Each point is reached from the start by the listed moves, each made once or not at all, plus a little noise. Say if it took an odd or an even number of moves. Then give how often each move was made.
In the rows, 128 means zero.

Moves:
(1): [162 112  82]
(2): [182 176 141]
(3): [144  92 160]
Start: [122 117 131]
Points:
[138  81 162] -> odd (0, 0, 1)

Moves:
(1): [196 130 136 100 123 128 122 136 136 128 142 111 127 164]
(2): [129 195 125 108 124 134  98 130 124 108 116 127 132 123]
(3): [145 131 156 149 143 141 114 132 121 130 123 116 132 108]
(4): [150 143 113 165 112 121 152 129 131 116 114 135 131 141]
(5): [127 127  98 128 181 144 117  99 110 154 125 168 137 129]
(6): [141 129 118 134  96 171 122 142 124 121 144 113 114 126]
(7): [119 153 143 103 134 137 187 102 114 142 145 134 137  97]
(8): [137 131 105 125 155 131 139 165 131 144 120 115 120 116]
(9): [128 130 145 126 134 154 138  92 178 130 112 148  80 106]
(10): [122 130 114 134 107 103 109  87 128 199 136 103 129 114]
(11): [137 137 115 137 139  97 126 132 141 125 167 124 130 119]
(12): [133 134 163 129 119 137 127 142 130 155 132 178 151 120]
Start: [157 104 128 117 142 139 159 124 127 120 126 131 173 148]
Points:
[242 120 140  98 104 197 148 124 184 232 147 131 123 125] -> even (1, 0, 0, 0, 0, 1, 0, 1, 1, 1, 0, 1)
[185 124  71 134 168 156 126 121 124 249 181 168 183 104] -> even (0, 0, 0, 0, 1, 1, 0, 1, 0, 1, 1, 1)
[194 124 135 128 147 188 169 157 188 155 161 169 125  95] -> odd (0, 0, 0, 0, 0, 1, 0, 1, 1, 0, 1, 1)

Moves:
(1): [157 138 126 123 126 123 167 130 107 157 129 135 115 141 136 127 106 143
 132 156 124 122 122 121 132 100]
(2): [113 154 129 125 128 131 144 128 115 117 126 116 138 132 129 122 127 134
 129 137 122 131 126 132 116 128]
(3): [124 135 152 141 118 109 122 145 153  94 127 128 129 122 126 137 133 109
 116 143 123 146 127 124 108 118]
(4): [128 116 119 143 127 137 110 127 109 124 136 137 123 129 114 124 133 129
 134 153 131 129 132 131 120 130]
(5): [141 113 139 149 188 126 129 139 129 117 120 150 121 110 134 133 122 112
 139 146 160 119 133 128 128 111]
(6): [129 134 142 144 133 132 134 121 136 120 129 138 115 118 123 142 131 142
 134 122 124 121 135 128 121 116]
(7): [104 127 142 143 123 143 160 126 125 114 153 152 135 120 148 120 116 107
  97 128 133 143 122 131 125 116]
(8): [123 115 130 145 131 122 137 164 125 142 134 132 124  97 143 107 140 139
 128 119 115 141 123 141 120 144]
(9): [124 110 118 132 128 117 140 125 150 115 137 122 130 133 128 129 112 136
 130 127 132 122 133 139 151 135]
(10): [ 91 166 147 149 140 150 126 147 148 156 127 117 117 136 112 121 128 121
 135 152 117 100 113 123 135 127]
(11): [120  99 139 121 122 137 114 138 125 107 143 132 147  96 145  99 152 147
 146 136 121 143 116 105 139 131]
(12): [116 126 119 118 140 121 115 133 137 139 132 150 139 135 143 123 120 159
 136 127 125 146 125 116 115 110]
(13): [147 133 143 139 113 145 114 144 109 135 110 119 171 154 149 129 128 137
 105 128 139 135 119 149 134 138]
(14): [108 109 116 113 120 149 136 154 129 116 134 117 125 124 121 165 140 146
 106 133 135 131 134 117 121 133]
(15): [123 145 144 119 127 121 114 134 103 127 138 101  99 133 153 137 139 147
 127 134 138 118 147 128 150 121]
(16): [129 143 123 119 128 110 111 117 131 135 136 131 123 116 134 149 122 142
 127 130 113 142 113 108 159 128]
(17): [117 126 131 123 127 108 143 116 146 148 126 151 138 122 127 126 156 121
 128 144 138 121 136 146 112 149]
(18): [128 108 149 134 128 120 133 128 121 145 123 137 134 108 106 136 109 124
 130 127 142 141 142 112 140 135]
(19): [143 120 131 124 113 123 142 143 110 119 136 135 144  98 146 142  88 121
 171 136 119 101 131 135 105 125]
(20): [117 134 126 126 111 145 117 137 138 127 119 138  99 120 123 117 118 139
 143 155 136 145 102 148 132 140]
(21): [154 141 136 121 127 132 136 120 123 134 147 125 145 127 118 131 136 121
 141 120 164 141 133 144 131 123]
(22): [110 127 132 157 126 137 124 112 111 137 130 140 126 143 137 131 143 119
 159 110 118 149 134 101 137 117]
(23): [143 143 110 110 123 145 124 126 143 144 122 148 122 111 142 128 130 112
 121 155 103 139 161 143 142 134]
(24): [135  99 136 109 138 118 135 142 106 127 136 145 119 150 129 126 116 144
 140 142 108 128 120 171 142 125]
Start: [108 163 153 148 149 126 108 136 113 106 130 117 114 131 132 150 122 146
 136 113 135 143 113 123 123 122]
Points:
[ 78 161 249 199 133 122 142 228  45 229 135 194  88 128 187 142  82 238
 235 204 115 146  92 177 129 104] -> odd (1, 0, 0, 0, 0, 1, 0, 1, 0, 1, 0, 1, 1, 0, 1, 0, 1, 1, 1, 1, 0, 1, 0, 1)
[ 34 114 147 204 196 132  95 191 100 111 151 178  87  75 140 181  99 216
 195 172 155 231  95  90 159 122] -> odd (0, 1, 0, 1, 1, 0, 0, 1, 1, 0, 0, 1, 0, 1, 0, 1, 0, 1, 0, 1, 0, 1, 0, 0)
[ 75 217 222 211 205 201 147 159 123 128 152 194  79  61 107 140  85 113
 156 227 184 173 133 170 130  92] -> even (0, 1, 0, 1, 1, 1, 1, 0, 0, 1, 0, 0, 0, 0, 0, 0, 0, 1, 0, 1, 1, 0, 1, 0)

Moves:
(1): [126 141 115 111 118 125 106 126 123 114 106 120 139 152 128 118 115 146
 118 127 121 116 118 111 140 122 131]
(2): [124 106 135 126 158 113 135 104 131 125 115 129 123 156 148 144 124 130
 135 138 112 126 134 122 126 118 137]
(3): [125 126 103 121 129 130 119 126 128 148 124 125 123 123 137 107 143 125
 119 123 130 146 116 114 117 110 125]
(4): [136 119 151 120 133 127 145 127 142 106 131 110 120 127 115 143 146 144
 159 118 137 115 114 127 134 130 126]
(5): [111 133 128 138 143  95 121 139 124 108 114 135 114 113 132 136 127 107
 138 121 142 115 110 129 145 136 123]
(6): [125 129 142 110 128 131 130 130 124 132 106 119 137 128 127  97 107 125
 152 138 141 118 145 121 144 106 119]
(7): [117 115 148 137 118 114 112 126  97 141 106 128 107 106 134 113 126 127
 123 113 114 102 122 140 118 135 121]
(8): [116 127 122 125  92 139 122 112 103 139 113 133 119 129 127 122 114 134
 126 133 124 129 123 137 126 124 145]
(9): [102 105 119 159 135 134 138 136 114 122 109  98 133 127 107 128 147 131
 141 114 144 119 131 131  95 124 120]
(10): [120 115 129 119 124 106 139 160 145 121 124 120 138 126 117 100 126 135
 113 124 102 147 123 131 143 135 119]
(11): [137 132 142 114 122 128 113 134 125 134 124 145 131 127 125 136 119 151
 147 114 119 131 134 128 117 124 122]
(12): [146 136 133 120 100 123 110 115 118 139 124 156 115 131 116 120 147 131
 105 157 120 141 126 127 113 118 120]
(13): [114 140 116 153 138 127 127 144 126 108 126 122 122 137 139 154 121 136
 137 131 156 131 116 109 141 141 124]
(14): [127 120 134 100 140 129 118 126 126 128 137 122 122 138 125 119 119 124
 125 119  99 138 141 110 114 128 126]
(15): [115 132 124 139 110 131 144 124 128 125 140 139 142 133 130 107 136 115
 122 122 122 105 127 130 136 116 153]
(16): [131 147 116 100 143 103 152 160 113 131 131 126 123 136 145 125 147 146
 135 145 137 105 112 121 137 102 124]
(17): [141 114 132 123 129 115 127 116 129 118 133 121 125 114 113 113 119 125
 141 108 113 122 135 125 137 115 131]
(18): [142 141 140 129 131 122 113 117 129 106 123 128 113 127 127 110 131 122
 141 103 124 164 126 130 114 100 121]
(19): [121 130 112 143 144 120 142 116 148 122 128 108 132 132 122 115 138 117
 138 105 112 130 128 119 143 133 136]
(20): [114 123 126 114 111 102 106 129 129 147 145 128 112 119 146 122 120 128
 136 137 135 133 122 136 107 131 118]
(21): [134 116 135 123 137 150 148 108 161 112 110 103 125 107 130 137 128 136
 138 136 122 133 143 130 137 140 110]
(22): [132 129 125 124 159 134 118 125 121 129 125 133 119 122 117 118 131 120
 119 137 104 115 121 120 126 118 122]
(23): [126 108 122 129 119 130  95 109 137 131 140 140 111 127 129 128 133 130
 125 127 109 131 138 136 118 148 151]
(24): [130 106 122 128 120 128 115 135 132 115 118 114 112 169 120 100 127 104
 137 117 120 134 137 120 107 114 114]
Start: [120  97 136 142 113 136 134 129 124 112 133 151 119 130 139 133 122 122
 150 130 118 118 131 124 121 145 146]
Points:
[114  58 169  74 111  68  68 124 118  40  59 115  65 195 123  43  58 157
 249  95  61 136 116  79 116  62 112] -> odd (1, 1, 0, 1, 0, 1, 0, 1, 0, 1, 1, 0, 1, 0, 0, 0, 1, 1, 0, 1, 0, 1, 0, 1)
[ 63  85  96  80  48  99  85 132  71 116 101 126  74 175 147  57 148 175
 184 159 126  81  94  69  73  78 164] -> odd (1, 0, 1, 1, 0, 1, 0, 1, 1, 0, 0, 1, 1, 1, 1, 1, 0, 0, 0, 1, 0, 0, 1, 0)
[ 64  25 157 115  86  33  48 121  90  78  98 136  50 101  82  33 147 120
 152  92  10  56  91 110  82 138 145] -> odd (1, 0, 0, 1, 1, 0, 1, 0, 1, 1, 0, 1, 0, 1, 1, 0, 1, 0, 0, 1, 0, 1, 1, 0)
[ 95  61 127 142 109  16  79 111  97  95 101 115   9  78 126  58 210 120
 213  64 101 104  72 125  62  91 126] -> even (0, 0, 1, 1, 1, 0, 1, 0, 1, 0, 0, 1, 0, 0, 0, 1, 1, 1, 1, 1, 0, 0, 1, 0)
[ 66  35  97 174 138 110 197 170 188  24 109  52  98 173 114  91 186 136
 213  88 103  83 121  99 133 149 141] -> even (0, 0, 0, 1, 0, 0, 0, 0, 1, 1, 0, 0, 1, 0, 1, 1, 0, 0, 1, 0, 1, 0, 1, 1)
